Each wall is flat, endless, passes through zero and stands at right angles to its row. A trip goes straight from one point to another. List the walls that it crosses, first one first.
(in the rows, 128 means zero)

Walls:
(1): [128 188]
(2): [122 147]
(3): [108 159]
(4): [132  60]
(5): [144  64]
Trips:
[181 104] to [187 151] => 1, 4, 5, 2
[100 144] to [143 203] => none
[121 156] to [83 94] => 1, 4, 5, 2, 3
[111  86] to [ 83 156] => 3, 2, 5, 4, 1

Walls:
(1): [126 122 159 146 139 153  72 159  90]
(2): [177  70 134 127 178 178 117 134  69]
(3): [130 102 142 182 134 105 126 132 117]
(4): [151 113 122 128 122 120 154 127 143]
(5): [111  86 155  98 109 150 127  97 159]
(6): [202 158 152 114  90  68 158  82 100]
Trips:
[158  75  94 115 109 151 133  82 213] to [162 128 140 154 152 109 173  87 127] => 6, 2, 3, 5
[ 79 130 149 127  84  66 198 204 147] to [ 88 101 141 126 137 100 134 140 156] => 6, 5
[182 118 123 146 195 146 116 120  97] to [108 114 142 121 136  75 100 167 117] => 4, 6, 2
[153 147 127  91 134 132  99 154 195] to [ 68 157 133 124 173  85 115 146 182] => 4, 5
[156 169 136 155  97 153  98 111 134] to [ 95 106 138 249 184 146 116 102 126] => 3, 6, 2
[171 143 125 188 174  75 193 116 134] to [135 139 197 133 129 110 151 167  91] => 2, 1, 4

Walls:
(1): [118 137 107 135 124 130 127  73 112  70 145 157 127 121 133 148 107 188
  97 110]
(2): [ 95 113 137  88 131 159 114 154 111  70 128 114 113 138 124 223 168  68
 147 158]
(3): [ 88  44 148 115 178 103 132 112 117  87 157 150 179  89 159 107 144 124
 164 182]
(4): [126 181  91  81 154 138 104 176  92 131 133  86  76 124 120 192 147  83
  85  87]
(5): [144  93 203 142  72 116 114 178  89 109 150 121  73 171 122 117 148 133
 144 114]
Trips:
[122  92 164 153 133 127 165  88  83 160 150  60 190 108 148 106  67  88
 116 123] to [134  74  79 111 169 179 129 125 100 151 123 123  63 166 123 146 122 117
 105 155] => 4, 2, 3
[ 84 143 143 101 141 146  64  84 116 102 122 150 158 125  67 158 139  75
  81 169] to [122  85 164  79 157 105  89 118 137 190 140 136 143  91 140  86 127 108
  64 147] => 1, 2, 4

Walls:
(1): [157 115  65 155 141 133 152 170  92 166 169 148 125 180  81 102  93 121
  85  96 149 113 140 147 151 124 168 118 172 134 106 158 106  83 108 127
 124 114 116 157 106 140 134 117 101 115 139 142]
(2): [131 145 148  85 146 118 108 129 103 164  79  89 109 149 167  92 164 135
 141 127 103 101  74 123 162 156  93 122 153 145 109 222  65 107 126 150
  92  72 136  78 111 132  81 190 104 157 141 159]
(3): [114 161 162 179 165 117 134 160 157 160 160 154 108 116 105 140 148 119
 103  97 131 170 186 154 126 200 148  85 150 144 112 128  99 159 173 114
 144 100 145 140 128  64 130 104 145 117 104 115]
(4): [147 105 110 162 145 120  95 125 146 128 138 168 164 174  97 100 158  82
 140 139 102 113 121 125 138 175 151 199 123  94  91 116 109  76 163 134
 119 185 134 158 168  87 233 147 199 149 167 104]
(5): [132 123  98 118 177 112 151 118 182 175 124 138 140 158  91 137 105  80
 142 140 155 134 166 120 130 112 204 136  74  81 109 164 173 143 110 148
 113 127 138 133 151  98 168 195 129 108  89 168]
(6): [126  81  92 143  92  31  99 123 121 159 108 118 136 108 129 138 132 180
  88 136 170 174 164 108 142  71 143 171  89 148  97 124 121 125 119 140
 102 125 113  96  98  96  53 178 100  58 127 132]
(7): [135 123  93 150 209  89 164 120  85 148  99 162  99  97 148  92 146 141
 116 128 135  85  97 152 112 144 182 123 114 105  88  85 129 178  76  74
 114 122 121  92  88  90 175 106 174  75 153 117]
Trips:
[ 97 120  73 105 169  85 153 143 172  97 137 136 160 174 156 159  97 173
 158 139 139  90 110 140 168 148 138 142 132 113 128 110  81  70 153 121
 176 123 130 149 170 134 107 174 168  93 176 132] to [132 130 149 154 142 145 163 171  91 137 111 176 143 107 155 193 131 145
  56 145 144 183 154 133  90 124 116 118 113 121 197 102 141 130  89 135
 118  95  97  64  81 101 151 112 183 191 114 143] => 2, 3, 5, 1, 4
[109 153 198 155 109  95 119 173 150 165 142 126 120 135 172  90 143 127
 134 105 131 155 156 153 123 166  87 119 113 119  99  84  76 123 143 156
 119 145 143 121  95  85 141 127 134 117  71  85] to [143 128 140 150 121 133 147  94  68 182 122 147  79 180 138 114  97 127
 147 122 153  78 129 164 137 139  67 140 115 108 158 149 125 158  90 146
 108  90 104 120 133 156  41 139 142 210 102 157] => 7, 4, 6, 1, 3
[135  98 216 140 124 111 103 156 185  82 108 150 148 187 130 137 119 243
 145 144 166 140 134 124 121 102 118  91 125  92 121  59 154  94 166  51
 137 111 145 115  90 113  86 118  84 146  94 110] to [172 149 157 116 134 110 112 157 131 129 105 128 107 124 160 156  94 134
 113  95 161  73 141 135 132  75 143 116 129 113   7 185  83 130 109 147
 174 107 133 173 120 128 138 105 141 120 155 116] => 1, 7, 2, 5
[133 150 122 156 152 188 118 154 167 151  55 179 151  95 111  78  90 117
 158 121 150  90 124  67 127 123 216  74 138 135 108 156 177 156  94 112
 104  82 117 155 159 113 147 159 150 168 161 126] to [170 119  62 155 121 142 106 144 123 166 114 152 136  99 101 140 160 150
  96 135 137 129  93 164 139 112  97  88 151 138  45 106 186  74 150  83
 190 148 122 150 128  96 173 152 100 129 147 112] => 2, 6, 5
[158 155 139 109  95 169 112 159 127  90 102  92 118 114 142 214 158 130
 112 137 140 159 125 182 108 127  41 170 150 112 176 158  76 137 128 149
 174  91 178 110 113 121 127 118 173  99 165 101] to [132 136 159  75 207  64 161 115 183 164  60 138  85  74  95 139  98 122
 109 105 174 158 147 131  90 147 196  73 136  63 103 169  88 141 147 112
 148 124 138 214 185 159 140  76 129 129 105 104] => 2, 5, 7, 1

Walls:
(1): [146 171 125  46 125 181  87 101 151 179  87 121 114 111  80 137 107 136
 166  58 138 133 134 112 168 164 189 121 111 112 116 116 183 104 121  95
 120 161 115  98 107  92  93 147 146  60 108  95]
(2): [114 121 113 209 153 117 128 128 107 163 183 119 161 116 181  77 178  80
  77 150 145 165  92 141 176 116 148 128 148 126  93  53  69  97 116  99
 118 167 130 110  92 110 175 154 144 141 127 154]
(3): [103  89  67 141 196 185 175 119 196 134  93 149 157 106 161 142  97 139
 156  98 136 127 150 117 169 182  64 154 119 158  92 135  87 134  94  90
 129 188 159 147  92 146  68 109  74 150 128  86]
(4): [110 130  48 130 109 105 189  89 106 178  80  84 144 174 203 178  85 131
 113 121 118 164 125 156  90 140 112 146  54 113 150 114 118 116 134 127
 107  96 144 115 132 137 138 143  76 150 104 105]
(5): [125 169 100  96  70 125  80 143  76 112 133 193 101 105  98 158 129  49
 162 123 101  77  76 129 127 159 158 153  87 156 144 186 187 143 139 115
  50 105  77 147 114 135 135 121 131 110 106 109]
(6): [106 118 146 124 112  82 135 117 156 154  91  75  98 124 147 117 112 104
  95  21 136  94 120 118 100 132 141 114 105 111 146 134 126 168  55 122
 172 130 110 142 179 125 116 112  96 145  95 131]
(7): [124 154 176 132  90 160 138 102 125 120 112 151 146 119 152 120 104  97
 179 142  87 139 129 103 249 123 106 170 127  64 164 114 124 133 184 136
 158 149 104 203 108  97 123 144 126 116 113 106]
Trips:
[146 113 103 171 155  91 106 136  94 109 149 189 108  63 157 119 154 139
 140  92 118 149 135 175 143  97 158 160 115 120  86 117 105  35 103  94
  71 103 209 124 173 184 121 107 118 140 146 148] to [162 110 112 100 145 119 117 127 134 122 132  85 143 160  94 128 163 181
 140 160 160 136 149 142 136 175  99  86  86 127 106 121 103 158 134  90
 127  94 119 168 145 145 167 166 130 129 103 150] => 5, 3, 2
[126  54 134  88 167 113 142 142  92 104 164 121 131 105 150 186  89 112
 116 100 124 112  65 149 143 136 180 125 135 112 140 102  83  70 143 104
 121 133 122  77 135 103 176 121 151 133 129  98] to [124 150  93 166 145  56 117  88 150 154 140 156  62  90 131 180 186 155
 109 223 155 115 158 103 150 100 152 144 120  79 148 117 137 127 194 144
  49 143 135 112 123 140 150 141 149 151 133 125] => 1, 7
[ 57 102 141 158 122 151 113 117 125 159 115 140  87 107 103 143 194 188
 115 173 124  89 113 138 108 163 107  98 132 148 146  91 128 111  55 169
 146 146 163 154  87 152 107  62  88 113 124 125] to [137 125  97 117  86 122  97 151 107 102 104 159  53 152 189 120 105 153
 108  86 142 137 118 169 167 153 151  73 129 124  92  99 125 148 102 199
 138 127  94 133 171 119 118 110 133 110 117  83] => 1, 5, 4, 3
[106  97 104 156 135 148 123  75 111 134 138 148  84 134  61 142 107  92
 126  97  86 105 177 132 122 116 170 147 124 116 124 147  71 126 135 109
 143 120 125 160 147 171 156 140 153 166  79 120] to [151 138  91 104 105 102 166  86 195  59 144 100 133  99  65 167 142 139
 102 146 151 130 110 111 105 143  58 171  72  94 129 168 141 114 100  91
 185 125 140 176 148 108 158 111 124 140  76 165] => 5

Walls:
(1): [125 108 120 107 113 107 152 159 125 121 125 105 141  74 108 148  82 110
 107 111 108 136 213 157 127 135 149 158 124 132  96 122 111 120 173 187
 159  67  99 153 149 124 108 168 152  87 178 128]
(2): [180 107 159  69  86 125 180 102 121 175 130  99 119 124 120 132 133 115
 145 120 107 136 160 115 119 130 111  98 109 148 115 129 164 113 170 139
 124 143 123 123 118  79 125 147 118 103 121  90]
(3): [147 169 126 125  94  70  55 148 159 150 164 131 112 165 141 130 145  88
 130 131 190  92 124 157 144 136 113 117 133 134 102  67 120 149 101 158
 117  74 136 128 155 101 102 169  82  96  86 101]
(4): [109 180 126 126 109 139 121  72  86 138  85  79 132 127 146 140 127  77
  59 140 124 140 203 140 112 124 146 126 117 108  81  92 123 117 164 149
 139 106  97 116  91 124 184  81 156 100 172 122]
(5): [162 123 128 133 237 124 132 170 124 124 117 155 172 130 136 128 136 140
 180 124 173 145  73 127 138 137 122 122 149 163 132 119 160 170  89 148
 108 137 127 120 171 139 126 129  96 128 135 116]
(6): [130 118 140  72 162 118 111 119 146 127 164  69 181 100 123 119 105  84
 140 149 175 117 186 175 117 134  83 152 153 136 108 141 130 181 111 162
 117 146 143  98 158 121 158 137 137 163  97  91]
(7): [111 104 127 139  98 165 112 119 163 139 130 111 117 159 130 106 165 135
 103 134 151  78 154 135 126 105 106 108 124 118 152 124 118 138 151 124
 127 170 160 182  93 184 159 107 103 129 140 176]
(8): [122 147  83 141 156 110  86 146 126  76 138  86  92 123 130 121 125 144
 194 134 116  90 136 112  85 104 128 163 144 123 126 137 157  99 106 115
 101  84 122 143 123 138 150 153 171 115  90 169]
(9): [110  81 148 128 144  89 166 150 141 104 139 158 120 197 162 163 118  99
 103 165 108 114 139 139 122 118 113 128 182 146 175 130 164 150 130 109
 193 136 141  73 136 133 190 141  73 162 129 137]
Trips:
[101  74  90  98 127 164 114  77 142 122 116 131  90 136 175 105 131 136
 112 190 140 117 192 130 154 160 128 161 124 108 113 148 151 131 160 100
  92 168 152 124 119 125 122 112  88 214 120 148] to [110  96 116 138 175 126 120 114 138 146 122 186 128  78 125 128 119 111
 131 152 168 140  90 150 145 149 112 173 143 172 142 122 104 117 150 145
 116 117 110 140 122 220 113  85 120 146 125 131] => 4, 5, 9
[114 150 166  80  63 112 156  77 127 142  93 134 105  60 108 167 126 107
 149 144 129 134  81  89 104 129 104 101 176 103  93  91 132 155 151 134
  99 147  89 136 136 158  81 154 109  83 149 128] to [ 85  92  92 191 154 120 140 147 109 136 138 129 107 138 119 146 139 135
  96 148 116 141 114  93 165 148 146 143  81 144 102 140 156 148 111 133
  98 100 133 113 125 101 127  65 146 124 167 145] => 3, 2, 5, 1

Walls:
(1): [ 77 170  76 197 150 133 128 109 165 146 140  89 146 118 143 114  72 118
 207 102 145 122  95 138 102 189 133 141 139 136 109 139 110 178 112  89
 146 145  60 132 143 105 170 184  54 133 139 124]
(2): [105  95 122  72 102 116  89 158 103 156 119  72  69  83 176 181 146 123
  87 136  91  84  94 140  63 127 184 149  92  62 103 169 141 142 114 133
 160 173 154 119 133 119  74 186  99 118  92  77]
(3): [153 140 129  89 152 143 108 167 203 148 162 131 165 167 148 123 129 117
 103 219  44 150 134 132  67 181 139 127 125 125 163  96 164 156  98 112
 107  88 147 146 102 137 188 141 150 125 111 128]
(4): [173 103 118  93 187 127 109 133  81 102 132 109 162  79 131 150 146 159
 127 155 108 121  80 154 143  78 163 109 123 140 136 139 153 131  81 114
 158 122  92 196  96 113 198 155  95  91 143 126]
(5): [ 97 149  74 116 126 123 131 139 121 121 126 160 149  74 105 129 128 119
 174 176 137 180  58 124 157 115 117 173 136 126 126  67 102  77 113 148
 162  76 154 131 133 129 148 153 110  78 135 167]
(6): [130 140 142 128 116 132  58 122 109 113 103 112 165 131 170 183 136 117
 155 117 121 144 130 114 197 145 132 117 168 162 148 123 104 167 181 114
  92 126 134 138 164 131 140 152 145 124  92 114]
(7): [172 168 128 168 102 111 116 170  73 115  92 164 130 142 110 125 110 115
 142 106  81 138 126 123 151 102 135 148  89 128 120 105 144  99 128 127
 150 171  78  88 156 154 137 109 136 128 106 155]
(8): [115 128 125 185 184 113 145  93 116 150 110 110 132 192  83 135 168  98
 162  99 180 118 150 122 179 161 137 134 109 204 101 187  94 109 114  78
 102 131 131  98 130 110 103 118 103  98 124 111]
(9): [ 94 108 103 114 166 140  72 113 178 146 115 171 105 200 145 100 124 185
 174 147 125 119 144 165 108 129 163 125 147  78 170 146 154 154 157 176
 103  99 131 136 161 142 134  89 127 140  86  82]
(10): [147 185 120 155 112 130  95 171  94 111 124  60 125 122  98 126 152 131
 175 150 132 101  66 132 103 189 163  97 125 134 104 100 163 177 158 162
 178 109 121 147  89 158 115 131 109 131  91 119]
Trips:
[179 127 109 116  89 118 107 140  92 114 104 108 125 129 170 130 133 137
 112 134 125 130 121 110 112 143 146 136 130 156  49 125 153 125 114  71
  87 123 148 116 131 153 104 121 217 127 103 132] to [140 116 107 152 138 145 146 123 126 114 130 143 121 135 149 115 145  74
 144 104 171  98 152 109 166 119  79 167 108  81  85 170 139 136 117 122
 116 166 198  85  92  96 209 129  92 134 142  95] => 8, 3, 10, 6, 1, 7, 2
[109 172 110 114 142 114 102 142 162 132 167 156 151 150 128 155 150  61
 113  90 144 126 141 161 124 128 104 158 130 116 162 240 178 136 168 112
  99 178 130  94 114  89 167 100 132 172  74 124] to [117 101 136  69 129 127 120 115 144 141 151 117 122 116 143 150 181 176
  83 141  76   7 109  90  81  92 129 129 100 110 172 140 164 107 124 125
 131 112 164 136 183 126 158 104 165 169  78  93] => 7, 1, 8, 6, 4
[124 151 150 109 103 112 132 107  74 109 176  85 110 137 115 185  95 122
 102 114 131 114 167  79 121 181 181 125 141 180 153  98 122 134 126 140
 123  94 155 120 132  92 154 132 166 145 113 173] to [103 175 113 103 137 172 110 159 114 150 112 133  58 154 138 144 136 174
 154 129 114 156  98 152  60 169 122 171 134 184  94 132 118 119 137 131
  93 136 143 133  81 166  90 215  99  59 154 178] => 2, 5, 1, 6

Walls:
(1): [134 122  96  94 141 135 166  86 139  99  65 165  34 129 120  66 124 148
  70 122  84 153 120 147  70 127 129 112 123 142  65 108  74 107 172 103
  93 163 168 122 126 107 147 136 168  88 129 167]
(2): [148 113 182 165 144  92 115 160 110 148 102 118 132 139 151 126 123 173
 149 119 186 125 191 100 105 136 167  64 122 100 128 159 147 171 142  81
 126 185 103  89 122 155 119 190  88  89 152  95]
(3): [ 90  94 146 185 146 125 179 165 179 195 122 129 125 150 134 120 100 143
  79 141 123 160  90  95  29 129 183 135 113 144 139 160 139  74 108 132
 132 185 124 118 101 156  97 168  65 108 116  63]
(4): [112 119 163 112 172  91 158 114 136 145 141 139  97 137  66  93 150 113
 102 120 105 101 126 130 150 116 198 114 101 160 125 130  67 127 125 139
 146 129 165 108 176 214  97  93 162 146  90 143]
(5): [ 93 148 118 162 141 136 135 141 116 104 168 109 135 165 152 134 106 163
  88 181 100 149 117 165  32 177  38 187 109 136 137 124 146 119 109  58
 185 113 114  89 145 143 121  64  91 150 147 140]
(6): [101  85 153  68 155 158 100 134 121 110 119 147 145 133 141 136 127 103
 139 131 154 130 156  65 125  88 143 138 167 113 127 166 121 125 114 178
 142 121 125 191 121 145  83 176 103  86 120 125]
(7): [ 92 175 110 129  98 133 154 166 144 188 116 111 121 138 122 161 114 106
 112  94 137  81  96 138 160  73  73 166 129  98  95 160 195 113 129 149
 131 121 192 108 163 151  80  66 155 171 167 114]
(8): [122 101  65 203 139  93 124 127 179 125 142 170 113  90 134 146 179 134
 125 152 147 108 133 163 148 140 157 112  69 155 153 111 102 186  61  83
 124 154 156  89 166 124 145  84 165  93 176 146]
(9): [139  73 114 149 153 100  73  96  54  99 100  64  72 152  86 130 113 109
 133 158 149 103 135  67 127 150 142  98 152 166 133 104 112  98 161  48
 124 101  93 177 176 106 115 123  93 146  98 106]
(10): [163 128 144 113 125 161 160 110 150 142  68 139 118 143 185 170 126 176
 148 164 122 164  89  80 147 167 117 159 103  72 128 103 132 130  78 171
 183 119  84 136 135  78 146 109 127  84  29 119]
Trips:
[ 92 134 133  96 157 120  79 130 118 147 144 170  88 150 140 121  93 143
 173 138  87 113 144 129 108 138 132  81 100 104  70 115 152 143 154 150
 130  72  69 133 204 108 104 136 219 183 137 116] to [137 236 122 113 124 153 140 115 176 111 134  65  20 129 144  91 120 151
 172 139 169  96 119 132  85  98 163 208  97 125 136  78  84 100 146  97
  96 137 201  52 163 138 120 128 132 155 117 118] => 5, 10, 8, 9, 3
[126 107 142 171 134 111 161 116 117 166  96 148  95 150 113 119 127 125
 132 111 129  58 169 141 143 165 151 114 169 146 138 117 147 122 118 155
 108 113 167  74 165  89 155 135 143 173 139 112] to [ 71 150 171 116 164 124 125  97  94 113 126 171 113 128 120 160 106 114
 175 144  64 154 146 161 161 147 195 128 150  88 104 112 136 151 184 154
 117 185 109 120 151  97 143 109 140 122 179 149] => 9, 7, 8

Walls:
(1): [169 144 154 137  75  91 123 145  91  82 176 113 134  88 154 158 134 130
 147 152 169 115 132  68 118  95 124 100 149 111  96 102 128 109 140 134
 150 108  81 177 103  62 104 143 163 216 185 147]
(2): [105 121  58  82 123 158 120 136  94  89 124 138 142 151 169 113 145 169
 169 110 136 141 139 150 106 135 103 110 124 129 117 116 127 115 105 181
 155 122 136 153 140 111  91 127 119 158  92  82]
(3): [100 107 149 123  74  85 139 129 119 129 131 150  86 141 137  94  69 135
  67 145  95 132  90 172  95 134 113 113  70 152 118 156  75 153 138 106
 128 132 154 109 126  51 154 122 135 155 122 130]
(4): [169 127  57  92 111  99 103  97 108 150  97 130 175 135 112 102 120 169
  79 181 106 179 112 100 147 160 100 136 167 158 160 119 171 164 124 116
 158 127 120 120  86 110 164 138 126 159 120  95]
(5): [162 122 121  77 110 124 144 175 110 182  90 146 149 129 166  94 143 113
  60 109 157 118  72 147 119 100 100 153  96 132 127 104 116 148 100 135
 139 168 137  73 129 118 113 147 136 113 109 113]
(6): [171 104 169 141 105 100 143 151 135 154 141  75 121 154 130 111 121  82
 127 154 193 128 159 156 112 136 109 178 119 121  88  87  90 103 169  95
 166 120  99 109 173 144 114 140 128 138 138 132]
(7): [111 113  83 128 108 123 100 117 133 186 125 175 132 145 165 149 140 103
 122 172 129 143  81 177 151 126 142 168 142  99 156 149 140 100 122 112
 173 170 109  96 109 116 165 140 160 105 151 122]
(8): [172 129 101 129 144 139 114 162 127 146  72 101 143 160  92 116 144 107
  72 108 106 138 129 122  61 135 107 118 110 140 119  81 138 142 132 159
 113 121 153 130 184 124 108 129 104 158 122 131]
(9): [133 148  99 143  95 158 139 124 169 139  93 117  69 192 113 145 116 128
 130  84 114 106 120 140 170  98 115 130  98  95  81  82 157 123 148 142
  93  93 152 182 136 136 138 162 147 123 126 168]
(10): [ 89  76 121 146 139 142 155 180 104 131 168 151 136 199 163 113 177 149
 166 168 114 111 110 152 105 139 141  86 105 114 169 130 139 132 115 177
 148  89 158 169 126 177 115 181 122 128 124 124]
(11): [144 127 136 113 110 130 140 138 127 102 122  89 119 122 107 164 151 127
  97 159  94 140 152 124 103 149 136 164  86  97 124 126 109 116 186 154
 120 146 106 198 142  91 141 113 129 132 150 133]
Trips:
[170 143 159  61  78 101 165 171 174 137 116 162 191 115 171 139 136 137
 156 105 122 102 249  66 150 125  92 134 129 197 117  92 144  99 105 120
 161 135 129 188 137 146 129 121 136  91 123 148] to [161 116 154 108 119  92 130 140  85 194 202 138 117  66  95 123  99  96
 152 104 155  97 131  91 101 110 127 174 194 132 105 123 119 108 133  57
 120 166 146 105 116 129 136 160  95 113 194 134] => 9, 4, 2, 11, 7
[ 88 155 123 175 127  94 145 133 104 123 133 146 150 157 173 118 115 124
 128 222 148  66 146 193 150 114 154 114 151  97 123 141 116 107 102 107
 161 128  90  75 145  97 164 134  92 171 111  79] to [139  66  83  87 148 149 122 153 142 155 111  88 134 115 147 129  93 150
 141 154 113 119 141 121  99  83 152 106 150 121 168 144 147 145 131 149
 173 143 134  79 111 127 106 101 145 122 167 142] => 6, 1, 3, 8

Walls:
(1): [110 160 121 152 141 138  74 146 110  36 110 104 111 224  37 166 134 104
  83  55 124  89 121  68  85 114  39 138 145 128 139 119 144 114 147 128
 129 179 143 148 142 122 114  65  92 164 150 176]
(2): [115 101 161 163 133 133  99 124 155 154 135 107  75  93 131 176 132 128
 154 143 104 159 146 137 124 125 117  79  86 143 115 147 129 116 143  83
 152 116  87 145 131 134 138 159 161  72 135 106]
(3): [102 131 183 143 140 111 182 121 142 116 139 126 176 152  90 127 108 112
 140 142  97 110  86  91 116 136 154 120  75  36 135 133 175 112 126 111
 184 160 141 133 171 148  95  91 138 138 101 126]
(4): [138 123 140 111  94 153 135 161 144 157 101 131 123 178 131 105 114 126
 112 105  98 139 162 110 161 164 140 161 105 162 109 156 149 142  99  58
  98 196  85 141 124 129 132 169 140 177 135 101]
(5): [123 160 150 121  88 129 107 108 137 133 154  56  71 122 159 115  72 130
 126 124 163 148  98 156 113 193 119 123 157 158 130  98 151 154  80 140
 154 115 173 118  96 158 110 104 116 169 146 122]
(6): [103 140 186 119 106 165 169 169 162  97 123 121 132 147 189 162 153  90
 143 107 176 148 164 166 116 154 178 126 170 127 115 101 108  94 117  80
  87 159 159 134 164 161  77 174 122  83 138 194]
(7): [136 162 125 123 134  93 143 128 215 133  60 108 138 134 108 144 146  89
 100 152 126 123 151 147 134 117 116 135 146 122 111 159  84 100 137 109
 128  64 123 124 112 116 136 124  94 194 155 203]
(8): [129 118 115  74  49 166 115 176 142 130 103 113  51 149  78 126 120 122
 105 172 127  60 141 112  67 169 114 155 105  66 107 101 169 144  86  88
 159 104 140  35  97 109 122 159 222 100 130 137]
(9): [122 107 152  95 140 132 131 117 133 127  81 159 193 108 134 172  82 126
 132 148  66 142  57  58 137 169 135  94 136 117 107  83 118 123 165 118
 111 123 111 170 143 119 140 166 128 102  91  99]
(10): [ 52 111  91 117 116  85  73 114 118 114 142 116 119 159 129 148 114 159
 135  89 184  45 145 154  93 130 164 139 151 116 147 126  90 121 150  64
 110  88  84 145 156 116  97 144 106  88 172 124]
(11): [102 123 165 124 128 131 135 154  96  79 117 151 105  90 172 175 136 128
 137 202 145 134 144 142  94 142 181 125 104 138 113 154 158 121  87 139
 134  79 167 152 114 150 148 137 107  90 142 103]
(12): [127 156 154  97 156 130 167 178 125 130 142 107 131 104 130 103 125 108
 157  51 152 123 144  92 132  96 146 119 206 117 156 173 113 157 128 111
 179 107 194 171 130  77  33 128 159 115 132 147]
Trips:
[145 133 117 145 152 163 118  78  95 118 128 167 113 152  85 172  37 106
 147 140 150 158  47 114 105 114 175 131 124 151 153 157 164 100 128  79
  63 161 101  86 148 156 181 160 122 120 179  62] to [154  95  90 174 134 153 147  73  82 162 128 116 108 116 111 127 160 165
  84  42 166 121 129 112 117 123 128 102 150 179 132 134  68 140 113 121
 104 115 154  90 141 202 134 150 108 102 163 130] => 3, 5, 11, 9, 4, 6, 2
[145 155 183 159 121 169 118 131 148 163 128 125  67 143 184 123 155 149
  80  94 153  87  90 119  72 156 181 155 115 115 140  85 135 117 143 156
 161  52 133  91 123 125 165 125  94 125 124 147] to [189 126 170 173 150 137 142 152  85 151 120 163 167 165 133 137 148 114
 132  92 177 159 164 134 166 168 157 101 127  99 138 137 198 118  48 158
 173 132 146 116 137  83 153   7 179 139 128 176] => 3, 10, 12, 1, 7, 8
[148 118 158  95  63 108 110  89 204 178 198 137 207 131 120 138 137 131
 145 121 110 133 162 135 130 148 137 131 108  79 115 149 122 102 165 137
 128 133 161 142 101 121 133 152  79 138  73 139] to [159 140 186 160 149 154 180 148 129 117 119 141 124  92 106 138 129  96
  97  93 160 153 101 103 132 133 123 134 187 135 101 147 124 142 191 151
 132 148 120 165 124 114 112 161 123 100 112 144] => 12, 4, 2, 1
